Each point is reached from the start by the listed moves, each made 0, 1 or 2 times, or once backwards (-1), plus a little noise. Is the number of moves made odd or even? Then give how often each move was made.
In the rows, 128 means zero.

Moves:
(1): [157 134 135 108 140]
(2): [120 171 115 120 130]
(3): [126 129 155 139 147]
Start: [118 130 132 128 131]
Points:
[169 185 106  68 137] => even (2, 1, -1)
[ 75 208  71 121 102] => even (-1, 2, -1)
[ 71 209 128 145 141] => even (-1, 2, 1)
[185  99 134  83 132] => even (2, -1, -1)

Moves:
(1): [164 128 121 134 135 140 111 142 150 141 118 123 137 120]
(2): [134 157 127 136 140 114 138 111 141 122 141 127 146 131]
(3): [142 120 154 122 116 136 131 120 131 137 154 149 123 135]
(4): [136 141 132 180 134 132 146 146 118 125 118 141 139 126]
(5): [134 116 134 120 162 125 142 135 118 124 140 129 116 118]
(6): [133 143 124 137 122 175 130 121 123 143 138 147 113 115]
(7): [125 116 134 126 122 145 165 123 137 147 132 129 140 133]
(8): [126 141 128 115 118 130 135 167 119 135 119 125 118 139]
(9): [112 123 138 130 132 127 128 134 147 125 134 137 136 139]
(10): [120 126 125 135 116 116 123 125 120 157 137 129 116 117]
(11): [127 128 114 142 131 124 133 132 120 119 148 127 129 138]
Start: [104 119 124 121 143 119 131 133 158 126 151 140 110 130]
Points:
[116 108  69 129  96 187 133 130 231 249 164 127 128 115] => even (2, 0, -1, -1, -1, 1, 2, 0, 1, 2, 1)
[ 96 151  91 206 225 114 195  92  84 118 202 153  87  75] => odd (-1, 1, -1, 1, 2, 1, 0, -1, -1, 1, 1)
[198 106  98 239 177 148 138 215 124 172 132 150 102  84] => odd (2, -1, 0, 2, 1, 0, 0, 0, -1, 1, 1)
[ 77  84 119 123 173  91 206 122  81 177 220 142  56 100] => even (-1, 0, 0, 0, 2, 0, 1, 0, -1, 2, 1)
[ 98  97  98  70 125 198 129 186 190 177 121 128  90 129] => even (1, -1, -1, -1, 0, 1, 1, 1, 1, 0, 0)

Moves:
(1): [158 131 140 131 135 130 125 121 123 122 116 134 132 120 130 124 125 134
 128 136 133 128 124 121 133 133 135]
(2): [128 145 127 126 128 126 130 125 125 131 133 133 131 128 123 134 128 133
 123 125 130 127 127 132 135 123 135]
(3): [122 131 147 127 124 123 125 133 127 131 128 121 132 129 134 133 125 120
 131 128 123 134 122 119 134 126 127]
(4): [123 125 134 160 130 131 131 132 134 128 135 122 132 137 117 133 133 128
 135 118 132 127 133 129 117 125 122]
(5): [124 128 126 131 154 116 124 137 120 133 126 123 129 131 138 121 126 130
 131 124 135 129 144 123 136 133 125]
(6): [121 138 131 124 133 148 126 126 128 130 127 129 127 116 132 126 124 135
 131 124 134 137 135 136 125 132 126]
(7): [129 127 126 130 133 131 149 116 128 116 130 129 125 131 123 131 123 128
 124 133 125 125 129 124 141 117 124]
(8): [133 127 131 128 121 134 134 148 109 120 132 136 125 124 126 137 132 127
 115 124 126 118 133 124 125 133 127]
(9): [134 125 136 122 124 132 126 143 150 125 126 126 121 133 126 129 128 128
 131 120 140 124 127 131 129 136 124]
(10): [133 120 121 127 121 133 140 130 127 150 120 131 125 133 136 124 124 131
 128 128 123 125 128 137 133 127 122]
(11): [133 130 125 127 136 139 124 133 127 135 151 131 133 128 126 125 124 126
 139 135 115 132 125 127 126 126 139]
(12): [121 128 123 135 120 126 122 126 135 130 132 152 125 129 125 131 123 128
 122 130 129 129 136 120 128 132 133]
(13): [130 124 134 129 128 133 130 137 135 120 120 131 160 125 132 126 128 133
 120 141 119 125 134 138 123 139 134]
(14): [131 129 131 124 124 133 121 123 119 124 127 137 129 155 122 126 129 138
 138 125 127 126 124 132 135 131 125]
(15): [131 135 133 142 121 125 127 136 132 124 124 124 121 126 149 127 123 137
 125 133 118 124 123 130 135 121 136]
(16): [130 121 125 123 125 136 122 120 128 129 123 121 127 132 130 148 119 125
 135 129 129 118 131 132 125 125 132]
(17): [130 120 128 125 137 127 133 129 121 126 131 130 128 127 137 139 156 128
 129 131 135 136 119 132 136 126 127]
(18): [125 119 137 124 131 133 128 126 130 137 132 122 116 132 123 126 128 158
 121 135 122 130 129 118 129 138 129]
(19): [126 130 128 122 129 115 134 131 120 123 126 129 125 123 129 132 122 133
 153 133 131 123 128 126 129 128 126]
(20): [136 137 136 130 130 129 127 127 128 133 122 126 115 138 127 126 131 118
 125 143 127 121 134 132 119 126 124]
(21): [123 126 133 125 129 132 129 125 122 132 139 125 134 124 133 120 128 122
 125 132 139 119 121 128 131 138 124]
(22): [127 123 118 124 127 127 136 137 129 128 129 126 131 134 126 133 115 125
 119 137 143 153 124 132 123 119 130]
(23): [127 128 135 121 117 132 130 121 119 127 133 122 131 132 131 128 136 133
 125 124 132 130 146 126 125 127 132]
(24): [132 115 147 125 136 116 130 131 121 125 131 135 125 130 126 121 118 123
 121 128 125 129 128 149 130 122 125]
Start: [134 108 135 127 136 119 127 125 124 140 132 121 127 131 140 123 129 114
 114 139 130 124 118 117 143 142 138]
Points:
[196 107 176 199 159 123 154 149 131 152 110 124 175 190 193 117  57 128
 216 181 154 100  75 152 195 137 133] => odd (2, 0, 1, 2, 1, 0, 1, -1, 1, 2, 1, 0, 1, 2, 2, 1, 0, -1, 2, 0, 2, 1, -1, 0)
[125 169 194 110 151 120 126 114 129 133 104 164 146 122 214 143  98 145
  99 217 121 127 167 164 181 129 177] => even (0, 2, 1, -1, 1, 2, 1, -1, 0, 0, 0, 2, 2, 0, 2, 1, 1, 0, 1, 2, 0, 0, 1, 1)
[143 117 149 121 127 125 151 111 133 170 178 185  98 232  95  95  94 107
 116 185  87 160 105 189 147  81 141] => even (-1, 1, 0, 0, -1, 0, 1, -1, 0, 1, 2, 1, 0, 2, 0, -1, 0, 0, 0, 2, -1, 1, 0, 2)
[164 112 175 172 177  63 182 189  49 190 127  72 109 180 171 125  98  48
 166 162 202 121 114 110 150 122  88] => even (1, 0, 2, 2, 2, -1, 0, 1, 0, 2, 0, -1, -1, 0, 0, 0, 0, -1, 2, 2, 2, 2, 0, 0)
[191  49 154 147 199 114 142 172  91 188 131  84 223 118 188  99 151  76
 113 139 168 162 132 119 149 165 138] => odd (2, -1, 1, 1, 2, -1, -1, 0, 0, 2, 1, -1, 1, -1, -1, 0, 1, -1, -1, -1, 1, 1, 1, 0)
[111  65 160 142 141 162 176 175 219 167 174  54 192 179 134 103  74 105
 137 192 108 120  76 103 151 163 119] => even (-1, -1, 2, 1, 0, -1, 2, -1, 2, 1, 2, -1, 2, 0, 0, 0, -1, 1, 0, 0, 2, 1, -1, -1)
[ 99 123 193 198 129  86 100 210  77 147 135  82 140 226 146 138 131 119
  93  75 121  94 145 104 148 148 113] => odd (-1, 1, 2, 2, 2, -1, -1, 2, 0, 0, -1, -1, 0, 2, 1, 0, -1, 0, -1, 0, 0, 0, 0, 0)
[155  59 212 147 249 139 147 128  75 166 151 179 151 158 126 165  82 189
 166 186 179 152 138 146 186 173 133] => odd (2, 1, 1, 2, 2, 2, 1, 0, 0, 1, 1, 2, 1, 1, -1, 2, 2, 2, 2, 0, 1, 1, -1, 2)
[171 106 208  57 168 118 163 144  79 176 106 182 160 200 129  98  12 146
 120 237 117 158 149 170 170 155 132] => odd (1, 1, 2, -1, 1, 1, 1, 0, 0, 2, 1, 1, 2, 2, -1, 0, -1, 1, 2, 2, 0, 2, 0, 2)

Moves:
(1): [123 126 127 120 117 126 125 129 121 134 115 120 126 128 123 146 137 126
 126 127 125 130 142 119 130 119 121]
(2): [120 128 105 125 129 116 123 125 120 141 137 120 117 137 136 127 140 124
 124 136 119 139 136 132 150 126 126]
(3): [143 131 144 123 124 132 119 129 138 128 121 123 121 137 121 140 137 131
 109 118 124 125 127 123 136 118 131]
(4): [134 131 121 122 128 142 141 128 133 115 135 126 136 122 118 135 129 126
 136 134 128 131 126 125 138 126 133]
(5): [119 117 119 124 132 143 126 122 136 126 131 138 115 117 117 134 130 116
 132 121 129 121 140 132 122 127 120]
(6): [127 131 133 123 124 128 121 119 118 107 126 138 141 128 136 114 128 130
 129 118 140 126 127 129 141 128 127]
(7): [130 127 114 125 133 120 117 118 148 127 129 119 122 128 127 132 133 131
 130 137 129 134 126 125 126 122 131]
(8): [126 132 133 131 114 116 138 113 125 123 137 130 158 124 124 124 138 128
 130 115 132 126 122 126 133 122 129]
(9): [141 119 139 123 147 110 130 140 139 115 131 106 124 125 116 120 132 119
 115 133 128 138 129 129 117 116 129]
(10): [116 130 129 116 131 129 118 133 115 130 132 120 128 129 127 127 133 121
 140 124 130 116 125 119 126 122 118]
(11): [138 136 140 131 117 131 129 135 134 126 136 134 124 125 126 128 128 128
 125 134 126 138 122 125 124 127 118]
(12): [129 122 127 146 115 143 131 120 132 121 144 125 139 121 107 105 118 121
 130 116 114 142 124 134 117 139 145]
(13): [102 119 132 111 126 126 126 135 115 107 134 133 140 133 128 132 129 155
 122 129 135 118 117 121 142 102 133]
(14): [130 110 128 144 138 121 121 135 129 132 126 118 133 129 137 124 117 129
 131 117 127 130 126 126 128 128 131]
(15): [136 131 137 120 129 129 122 126 133 130 130 129 132 124 134 130 130 131
 125 132 122 132 130 131 130 123 133]
(16): [138 136 132 131 122 132 131 127 122 126 141 123 137 118 122 120 132 132
 120 124 132 135 128 115 120 129 128]
(17): [111 115 123 133 121 128 133 133 110 129 128 129 130 125 125 123 145 130
 136 126 130 117 122 122 129 129 128]
(18): [148 128 144 114 124 125 125 135 138 133 127 117 122 133 125 126 123 138
 119 130 135 136 128 130 131 117 122]
(19): [131 133 128 127 123 133 135 124 135 128 141 131 129 131 130 114 131 119
 128 131 128 138 133 122 120 131 136]
(20): [140 132 130 130 126 119 131 125 124 131 128 135 128 130 131 121 127 130
 127 137 121 128 126 116 131 117 130]
(21): [149 134 126 109 129 124 128 143 135 136 124 135 117 118 132 126 120 128
 129 128 125 125 124 128 117 139 131]
(22): [145 159 131 154 113 136 138 135 142 119 122 133 119 123 131 122 144 130
 127 118 113 134 136 127 125 107 128]
(23): [127 122 137 131 124 107 138 117 129 123 135 114 132 126 126 129 117 127
 120 128 130 115 134 133 129 144 129]
(24): [130 130 132 129 130 127 130 128 129 136 129 122 122 118 126 124 125 118
 123 130 131 124 123 123 122 127 139]
Start: [131 143 129 134 138 149 132 113 127 121 155 145 137 132 115 121 131 130
 141 133 113 126 134 127 138 130 111]
Points:
[174 146  94  57 131 127 164 154 147 119 221 126 101 120 124 123 136 134
 123 158 128 146 148  93 171 121 101] => odd (0, 2, 0, 2, 1, 0, 0, 0, 0, 0, 1, -1, 1, 1, -1, 1, 0, 1, 2, 0, 2, 0, 1, 0)
[195 159 146 119 130  50 125  76 138 182 183  51 173 150 143  97 127 112
 113 119 108 158 148 140 187 123 120] => odd (0, 2, 0, 0, -1, 0, 0, 2, 0, 1, -1, 0, -1, 1, 1, 0, -1, 2, 0, 0, 0, 0, 1, 1)
[124  35 178 111 151 149 113 163 155  81 168  39 116 160  43  94  98 107
 103  73 104 154 183 135 110  98 124] => even (2, 0, 1, 0, 1, 0, -1, -1, 2, 1, -1, 2, 1, 2, -1, -1, 0, 2, 2, -1, 0, 0, 1, -1)
[ 85  58 102 119  90 107 155  67 100  62 203  74 237  95  48  94 111 161
 143  85 134 129 123 101 202  52 157] => even (2, 1, -1, 2, 1, 1, 1, 2, 0, 0, -1, 2, 2, 2, -1, 0, 0, 2, -1, 1, 0, 0, 1, 2)
[108 123 156 114  97 142  82  17 138 120 180 135 208 136  72  68 127  99
 149  66 125  85  88  91 124 126 177] => odd (0, -1, 2, -1, 0, 1, 2, 2, -1, 2, -1, 2, 0, 0, 0, -1, 0, 0, 1, 1, 0, -1, 0, 2)
[173 222 194  77  33 228 113  96 161  34 161 231 183  93  72  62 145 181
 130   7 122 107 120 129 133  32 128] => odd (0, -1, 1, -1, 2, 2, 0, 2, -1, 1, -1, 2, 2, -1, 0, 0, -1, 2, 0, 0, 2, 2, -1, 0)
[227 192 188 174  28 119 160  61 195  80 208 105 162 113  91  95 173 133
 100 125  63 199 192  99 180  34 106] => even (2, 1, 0, 1, 1, 1, 1, 1, 0, 0, 2, 1, 0, 1, 2, 0, 0, 2, 1, 2, -1, 2, 2, 0)
